Rows are points. Each copy is the shape, with its points in the same order, turned, moved and blurred by noise. Say if it was mirrored as well.

Shape (9 x 3):
[[-0.32  0.45  0.15]
 [ 0.42 -0.04  0.33]
 [ 0.05 -0.04  0.37]
 [ 0.29  0.04 -0.32]
 [-0.08 -0.21 -0.46]
 [-0.66 -0.08 -0.89]
 [-0.42 -0.04  0.44]
 [ 0.44 -0.21  0.30]
 [ 0.31 -0.03  0.38]]
Copy 1 (9 x 3):
[[-0.02  0.59  0.18]
 [ 0.28 -0.22  0.44]
 [-0.03 -0.04  0.37]
 [ 0.42 -0.04 -0.17]
 [ 0.12 -0.04 -0.47]
 [-0.14  0.39 -1.00]
 [-0.44  0.23  0.31]
 [ 0.21 -0.38  0.39]
 [ 0.16 -0.17  0.46]]
Copy 1 is: only turned
Copy 2 (9 x 3):
[[ 0.29  0.45  0.16]
 [-0.02 -0.37  0.48]
 [ 0.25 -0.25  0.31]
 [-0.37 -0.09 -0.03]
 [-0.14 -0.11 -0.46]
 [-0.06  0.38 -0.98]
 [ 0.61  0.03  0.12]
 [-0.03 -0.52  0.36]
 [ 0.07 -0.28  0.43]]
Copy 2 is: mirrored
Copy 3 (9 x 3):
[[-0.49 -0.47  0.04]
 [ 0.31 -0.10 -0.22]
 [ 0.07 -0.20  0.18]
 [-0.24  0.27 -0.36]
 [-0.42  0.47  0.09]
 [-1.09  0.50  0.34]
 [-0.16 -0.43  0.51]
 [ 0.29 -0.01 -0.12]
 [ 0.29 -0.25  0.00]]
Copy 3 is: mirrored
Copy 4 (9 x 3):
[[-0.23  0.64  0.06]
 [-0.15 -0.32  0.35]
 [-0.51 -0.05  0.06]
 [ 0.37 -0.10  0.07]
 [ 0.31  0.04 -0.36]
 [ 0.61  0.65 -0.79]
 [-0.68  0.22 -0.27]
 [-0.23 -0.38  0.18]
 [-0.39 -0.29  0.26]]
Copy 4 is: only turned

Shape (9 x 6):
[[ 0.05  0.23 -0.35 -0.64 -0.29  0.16]
 [-0.16 -0.18 -0.11 -0.09 -0.71  0.20]
 [ 0.27  0.26 -0.03  0.70  0.21  0.11]
 [-0.17 -0.09 -0.21 -0.67 -0.13  0.14]
 [ 0.12  0.07 -0.28  0.54  0.08 -0.09]
 [ 0.06  0.22  0.44  0.51  0.51  0.01]
 [ 0.48 -0.35 -0.02  0.45  0.06  0.00]
 [ 0.10  0.03 -0.11  0.49  0.02 -0.57]
 [ 0.18  0.32 -0.01 -0.90 -0.57  0.00]]
Copy 1 (9 x 6):
[[-0.04  0.50  0.53 -0.43 -0.24  0.29]
 [-0.25  0.14  0.01 -0.17 -0.70  0.50]
 [ 0.59 -0.10 -0.37  0.09 -0.29 -0.34]
 [-0.13  0.42  0.49 -0.10 -0.08  0.47]
 [ 0.30 -0.07 -0.45 -0.14 -0.13 -0.05]
 [ 0.46 -0.02 -0.17  0.54 -0.14 -0.45]
 [ 0.36 -0.55 -0.14  0.00 -0.21  0.03]
 [-0.09 -0.22 -0.47 -0.07  0.07 -0.31]
 [-0.38  0.46  0.82 -0.43 -0.43  0.07]]
Copy 1 is: only turned
Copy 2 (9 x 6):
[[ 0.24 -0.24  0.01 -0.47 -0.43  0.01]
 [ 0.13 -0.29  0.62  0.12 -0.48 -0.32]
 [ 0.57  0.48  0.16  0.69  0.18  0.23]
 [ 0.04 -0.47  0.09 -0.35 -0.25  0.12]
 [ 0.52  0.22  0.05  0.57  0.16 -0.10]
 [ 0.00  0.46  0.11  0.66  0.24  0.62]
 [ 0.41 -0.20  0.17  0.87 -0.19  0.18]
 [ 0.04  0.28 -0.01  0.76 -0.02 -0.21]
 [-0.02 -0.12  0.01 -0.51 -1.05  0.05]]
Copy 2 is: mirrored
Copy 3 (9 x 6):
[[ 0.44 -0.15 -0.38 -0.61  0.04  0.27]
 [ 0.13  0.12  0.12 -0.54 -0.28  0.80]
 [ 0.27  0.57  0.36  0.46  0.08  0.04]
 [ 0.06 -0.38 -0.14 -0.59  0.02  0.32]
 [ 0.29  0.28  0.25  0.31 -0.36  0.17]
 [-0.03  0.46  0.59  0.27  0.27 -0.17]
 [ 0.44  0.08  0.71  0.35 -0.02  0.47]
 [ 0.39  0.23  0.66  0.08 -0.46 -0.11]
 [ 0.49 -0.13 -0.17 -1.10  0.18  0.29]]
Copy 3 is: only turned
